Every row gives one point. To make a cloud, some directions were put in groups of two or more. Within a group, all points are equally far from the middle, so they leave a hole (a ring in 2 directions, a hollow ball in 3). The other directions are filled evenly. Then the cloud was stretched, turned, moved and blurred a little. How many holes are there, and how many directions does each take, smallest first?

Cloud (21 x 3):
[[-56 -27  13]
 [-51  -7 -65]
 [  1  26 -59]
 [-39  24  17]
 [ 32 -53 -20]
 [  8 -60  36]
 [-47 -51 -47]
 [ 43 -24 -25]
 [ 34 -48 -20]
 [ 26 -64 -53]
 [-50   3 -22]
 [ 16 -70 -51]
 [ -2 -66  13]
 [ 35 -48 -30]
 [ 30 -57 -35]
 [ 43 -14 -64]
 [ -9  29 -33]
 [-52 -43 -40]
 [ 39 -33  11]
 [ 13 -70 -46]
 [ -8 -68   7]]
Holes: 1 (2)

Cloud:
[[ -95   -8   -3   21   37  -43]
 [ -34   14    9  -74   27  -16]
 [ -40   52   27   29   24   -9]
 [  -3   13  -17  -71   34    9]
 [ -20  -21 -101   24  -54  -27]
 [  -1  -21  -16   53   35  -78]
 [ -33    4   10   36  -68   -8]
 [  -7  -67  -23   32  -49  -33]
 [  36   -8  -73    7   15  -41]
 [ -49   12  -74  -39  -59   15]
 [  29   60  -27   15   17  -13]
 [  28   -4  -51    8   35  -83]
 [  -8  -23  -81   27   -6  -58]
 [  42   26   12  -14    3   39]
 [ -14   57  -66  -23  -35  -83]
 [  27  -42  -15  -55  -43   12]
 [  -6  -39   30  -20  -84  -44]
 [ -79   20  -43   22   13  -44]
 [  -6  -54  -84   50  -53   16]
 [ -18   13  -95   -9   27   10]
 [ -73   25   20  -13   24   22]
 [  47   19  -61   34   45   23]
 [  64   -1  -15   27   46   27]
 [ -83    5    5  -45   29  -10]
 [  74   24  -25   -6  -50    1]
 [ -76    7   -8   43   17  -53]
 [   0   24  -30  -66  -42    8]
 [  42  -35  -16   31   63   -1]
 [  -4   36   36  -52    2  -41]
 [ -41   26   56    9    2  -42]
 [  10   -2  -61  -47   67   24]
 [  13  -29   29  -56   37  -53]
 [ -63  -18  -41  -49   53  -68]
 [ -33   61  -49  -24   16    0]
 [  84  -29  -53    9  -41   23]
 [ -32   14   23  -59  -52  -48]
 [ -44  -35   15   -2  -23   43]
 [ -35  -13  -75   -6   50  -38]
 [ -10  -54 -100  -12  -47   -1]
 [  27   44  -40   30   40  -26]
 [  -9  -40  -80   -1   12  -32]
 [ -36   37  -20  -44  -37   25]
 [ -51   28  -35  -47    1   34]
 [ -61   17   23  -28    2   18]
 [  -3   -7  -36  -70  -69   17]
 [  34  -52   -6   28   35    0]
 [ -57   -8   27  -24  -45  -27]
 [ -54   24  -76  -26  -48  -11]
 [  27  -42  -95  -12  -17    4]
 [  44  -14  -47  -24   31  -44]
 [  36   43  -24   27   37  -41]
 [  -2  -77  -53   16    0   29]
 [  25   30  -33   57   67   19]
 [ -61  -33  -45   37   55  -14]
 [  -8   63  -24   34  -19  -30]
 [  32    1  -58  -21   48  -38]
 [  -1  -39  -63   24  -34  -97]]
Holes: 1 (4)

Cloud, 81 rows:
[[-19  15 -82  -4  17 -53 -29 -19]
 [-57 -35  21 -62 -15  41  30  18]
 [ 22  -1  60  10  -9 -56  29 -24]
 [ 38  31 -47  20  52 -40  17   7]
 [ 64  33  21 -14  66   2 -55  26]
 [-40  -6  32 -10  88  23 -27 -18]
 [ 35 -23 -28 -33  12  84   9  14]
 [ -7 -28  60  -3  61  59 -53  46]
 [-38 -42  14   5  49 -79 -31  -8]
 [-78   0 -17 -64 -17 -17 -35  41]
 [  0 -55 -41 -37 -57  20 -23  46]
 [ 38   0 -17 -56  13  96   6  62]
 [-13 -75  20   5  59  32  20   9]
 [ 19 -21  78  18  50 -16   2   1]
 [-50  36   2  21  -5 -37 -62  44]
 [ 16  46 -55   8  -1  78  -1  51]
 [ -5  30 -79 -21  46  42 -47  35]
 [-24 -34  58  26  33  15  22 -26]
 [-43 -37 -40 -54  53 -15 -51  52]
 [ 10  38 -53 -31 -58  16 -10  48]
 [-34  38   9  34  20 -24 -82  23]
 [ 41  36 -37  -8  43 -42 -10  73]
 [-31   4 -45 -77  12  82 -28  50]
 [-40  39  19 -27  18 -48 -57  55]
 [-18  22 -66 -57  29 -37 -37  40]
 [-18  67   4   2  56  -2 -55  70]
 [-29  36   5  28 -31 -39 -47  52]
 [-54  37   8  42  64  33  -1  66]
 [ 19  22 -29 -31  54  44  -1 -53]
 [-37 -53  51 -43  39 -36  -7  29]
 [  3 -51 -47  30  66  16 -46  13]
 [ -1  26 -59 -30  68 -30 -13  45]
 [-28 -62 -50  14   0 -30  20  -2]
 [ 11  56 -21 -64   7  33 -37 -17]
 [ 30  15 -58 -58  -4   9 -71  34]
 [ 23  29  15  23  12 -63  17  47]
 [  9 -27 -79  22 -10  14  11  49]
 [-27  13  15  43  54 -49   3   1]
 [-25 -44 -17  23  37  11 -94   0]
 [ 42 -47 -55 -14 -35 -53 -22  13]
 [-56  14   9   4 -54 -16  11  10]
 [-19  22  11 -85   5  20  47  68]
 [ 16  -7 -23 -44  53  27  60  58]
 [ 39  -4  53 -44 -33  35 -49  36]
 [  6  -9  89 -13  23  41   0  46]
 [-55  62  -9 -36   2  57 -37  29]
 [ 27 -37 -52  20  67  22 -37  55]
 [ 30 -58 -11 -49  60  28  28  30]
 [-45 -25  22 -55  47 -45 -74 -31]
 [-60  34 -34 -77 -34  31 -12  68]
 [ -7 -17 -66   1  53  69 -43  56]
 [-36 -47  57 -68  10   4 -44  -8]
 [ 19 -19  46  11  69 -43 -77   7]
 [ 40  15 -34  -1   3  55 -75  48]
 [-19  -6 -48  -7  87  32 -28 -23]
 [-36 -42   5  20  39  53 -61 -30]
 [ 26  45 -55 -30 -15  20 -64  51]
 [  6  38  32  -7 -23  31 -80  28]
 [-22 -71 -26 -31 -44  -5  -6 -35]
 [ 18 -79  25 -63 -22  36   9  78]
 [ 30  24   1 -12 -22 -46  51  17]
 [-36  27 -60 -82 -13  12 -30  79]
 [ 81  14  -6   9  55  34 -47 -16]
 [-71  10 -23 -85  29  31 -41  68]
 [-48  34  18  12  77  -2 -31  58]
 [ 77   1  13  33  52   8  -1  34]
 [  1  13 -63   9  17  70  21  22]
 [-20 -42  63  17 -30  -3  12 -25]
 [ -8 -57  16 -65  66   7  -3 -40]
 [-35 -43   7 -83  19  -9  29  25]
 [-50  21   1 -36  80  63  -4  35]
 [-21 -58 -46 -20 -21 -10 -53  84]
 [ 17  58  14 -47  65  11 -12  67]
 [-48  -9 -48  37  24  16  12 -20]
 [-12 -15  71  31  30  46   3  11]
 [ -9 -48 -15 -90   4  55 -38  40]
 [-25 -42  54  38  30  14  23  -4]
 [-69  57 -24  -6 -11  29 -45  36]
 [ 59  -1 -22 -26 -53 -47 -65  -3]
 [-12  32  14   3 -14 -28 -72  97]
 [ 57  30  31 -12  64   8 -60  34]]
Holes: 2 (3, 4)

Cloud (100 x 9):
[[ 17  74 -11  57  28  49  32  14   5]
 [-37 -27 -77  46  22  46  -7   1 -29]
 [-55   5 -71  -1  27  44 -49  -5 -19]
 [-24  44 -11  78  30 -70  13  -1 -19]
 [-30 -60  14  77   1 -33  -3 -41 -13]
 [-63  -3  60   3   7  -2 -17  14  87]
 [-46  19   3 -11 -52 -74 -38   8  20]
 [ 56 -75  49 -33 -15  -3  31 -23 -52]
 [-61   4  38  -8  39 -54 -56  19  53]
 [-77 -11 -23 -26 -37 -55 -15 -27 -37]
 [-20 -61   4  17  42  46  44 -71 -16]
 [-34  52 -20  11  11  31 -40  85  80]
 [ -1  24  -3 -10  58 -18  29 -53  53]
 [-26  37 -66  11  -5 -84 -15   9  35]
 [-33  -8  64 -10 -46 -53  25 -10 -29]
 [-28 -31 -12   2  64 -24 -80  35  40]
 [ -7  24 -60   4  62  29  -4  90  28]
 [ 45  30  14 -10  50 -58 -56   4  -7]
 [-10 -14 -70  28  70  -3 -30 -21 -64]
 [-31  24   9  46 -59   5  10 -46  67]
 [-43  63   0 -27  23 -55 -34 101  28]
 [  4  12  26 -58 -13  -1 -72  -8  22]
 [ -6 -81  29  53 -45 -19  31 -22  28]
 [ 50 -39 -12   3 -11  18  47  -6  64]
 [ 11 -15  86 -26  24 -55 -31  -3  56]
 [-16 -19 -41 -15 -18  52  30 -13  53]
 [-39 -18   3 -23  66 -40  73  55  44]
 [-39 -88  66 -22 -37  21  13  30  16]
 [-34   3 -33   4   2 -88  39 -18  83]
 [-39  -2  30 -64  38 -29 -10  -9  68]
 [-27  27  32  42  21 -85  15  84  -9]
 [-77 -46 -17 -68 -21 -12  32 -14  -4]
 [-29  21 -78   8  -9  31  33  36 -28]
 [-24  27  -8  73 -27 -32 -56  57  62]
 [-21  32  56 -20 -38  40  -8  66 -36]
 [ 34 -48  48  17  71 -52 -46  33  10]
 [  0 -22 -79 -28  -9  18  21   7 -35]
 [-57  32 -34 -29  48 -60  23  73 -17]
 [-28 -98 -32 -19 -11  -6  30 -20  44]
 [ 18  -5   9  -7  56  86 -13 -28 -35]
 [ 12  28 -43  43   3 -92  11 -33  -4]
 [-13 -58  34   5 -72 -11  37  59  19]
 [ -8  16  11 -35  31 -10 -55 100 -19]
 [ 14  -7 -54   5  23 -27 -74 -47 -20]
 [ 46  10 -20  60 -10 -75 -44  28  25]
 [-53 -29  35  -2  46 -68   2  71  22]
 [-19  89   8  13  30  46  30  49  -5]
 [ 25   1  46  40  99 -22  -3  44  62]
 [ 22 -45 -45  43  -7 -78  40  14  60]
 [ 48 -20  15 -26  20  57  20 -35  -3]
 [-45  43   7  18 -11 -27   1 -51 -52]
 [ 23  25 -63   6 -30  -5   2  -7 -32]
 [  5   2  24  32  58 -18 -46  13 -84]
 [ 13 -21 -19  57   4  72  30  -8 -39]
 [ -5 -44  80  -4  55 -34   9  48  53]
 [ 20 -10 -16 -31  38 -96   6  53  62]
 [-59  74  41  44 -35  10  -7  31  57]
 [ 31  47  77   2  -4 -76 -29  17  29]
 [ -8 -45  37   5   9  21  52 -76 -33]
 [  9  42  71 -23  24 -38  18  -3 -24]
 [ 53  39  22 -41   3  18 -10  52  12]
 [-45   6  50 -31 -11  16  66  32 -15]
 [ 71  52   8  27 -23  24 -17  52  47]
 [-58  29  26   8  52 -13 -12 -46 -34]
 [-13 -52  -1  51 -25   0  64 -45  31]
 [-38 -39  54  15  26 -47  49  15 -10]
 [-72  15 -18 -35 -45  32  36  17  -1]
 [-19  59 -20 -25  11   0  81  22  -4]
 [-30  16  -9 -42  91 -40 -47  -3 -28]
 [ 15 -42  38  79 -37  23 -20  29  40]
 [-29 -57  43 -47 -27  -1  -7  72 -68]
 [ 51 -27  43  -1  51 -80  19  -1 -11]
 [-54 -15 -65  29  53  30 -25   6 -57]
 [ 24 -49 -36  53  37  34  23 -39  37]
 [-50 -14 -47 -24 -39  12  31   1 -74]
 [ 22 -44  66  47  26  -1   7  83  30]
 [ 26  28 -38 -32  62 -27  -5  54 -36]
 [-26 -45  69 -15  65   3  20 -40 -20]
 [ 13 -26  -4  41 -46 -64 -23  24 -43]
 [ 19  11  63 -44   6 -24 -11  -5 -74]
 [ 10  31  14  44  87  37 -21  16  -6]
 [ 24 -94  25  -8 -20 -40  -3 -55  50]
 [-64 -41  -2 -75  -8 -51  -4  40   4]
 [  1  57   9  73 -26 -93   7  31 -10]
 [ 29 -19   4 -46   6   6  -4 108  23]
 [-52 -36  13  22 -32  -3  36 -75  22]
 [ 31 -42  34 -34 -13  27 -38 -72  35]
 [ 39  21 -10 -44  33  -8  55  52 -19]
 [  2  -4 -47 -21  86 -31 -13  63 -26]
 [-11  14 -44  77  61  29  43  42  15]
 [-45 -13  -6 -64  62 -53  34  15 -13]
 [-15  11   8  55 -32  16 -47  87  59]
 [ 11 -41   7  52 -22 -50 -78 -22 -24]
 [-10  58  47  61  30  27  -7   4  -6]
 [-42 -26  84 -23 -14 -46 -22 -31 -41]
 [ -7 -42 -56  44   9  19  21  25  84]
 [ 15  41  49  88   1   6 -31   8  -1]
 [-44 -19   3 -42   7  59 -45  85 -22]
 [-10   1  31 -13 -83  -4 -22  35 -51]
 [-14 -17  23 -43  33  24  48 103 -15]]
Holes: 2 (4, 4)
